Each row is a point. Examples show where two turns around zero, p and q, send a point. Where does a point land after both, in the order given? Backwards means that the second turn is done in reverse. Each puzzle has new turns, and all numbers are rounded.

Turn p:
[3.3 1.6] => [-1.6  3.3]
[ 2.3 -2.9] => [2.9 2.3]
[-3.8  0.5] => [-0.5 -3.8]
[-6.3 -1.8] => [ 1.8 -6.3]
[4.5 2.7] => [-2.7  4.5]
Turn q:
[-6.8 -1.0] => [-6.2  3.0]
[4.0 2.2] => [ 4.5 -0.4]
[ 2.7 -3.2] => [ 0.5 -4.2]
[0.1 2.0] => [1.2 1.6]
Where do these land?
q, then p: [2.3 5.6] => [-3.3  5.0]
q, then p: [-0.2 -5.8] => [ 4.7 -3.4]
p, then q backwards: [-2.8 -3.3] => [ 4.3 -0.5]
q, then p: [1.9 4.2] => [-2.4  3.9]
q, then p: [-1.1 -0.7] => [ 0.0 -1.3]

Turn p:
[0.6 2.1 3.2] => [-3.8  0.6 -0.5]
[-2.7  4.1 -6.2] => [ 4.2  0.3 -6.7]
[ 4.9 -3.5  0.8] => [0.3 3.1 5.2]
[-2.7 -2.7  2.2] => [-0.8 -3.9  1.9]
Turn q:
[ 0.8 -4.5  2.4] => [-4.3  1.0 -2.6]
[ 6.9 -3.0  2.3] => [-6.5 -4.4 -0.4]
[-4.2  0.5 -0.3] => [ 2.5  3.4 -0.4]
[-0.4  0.6 -3.0] => [ 2.7 -1.2 -1.0]
[-3.1  6.4 -1.4] => [5.7 1.2 4.4]
Where do these land?
q, then p: [ 2.7  1.3 -0.4] => [-0.2 -1.6  2.6]
q, then p backwards: [5.8 2.3 6.5] => [ 1.1 -3.2  8.3]
q, then p: [ 0.4 -2.6  2.3] => [ 0.8 -2.2 -2.6]
q, then p: [-7.3 -1.3 -4.2] => [ 1.9  7.9 -2.6]
q, then p backwards: [ 0.9 -0.9 -4.2] => [-3.8  0.4 -2.2]
q, then p: [-2.4  1.2  0.0] => [-1.5  2.1 -0.7]
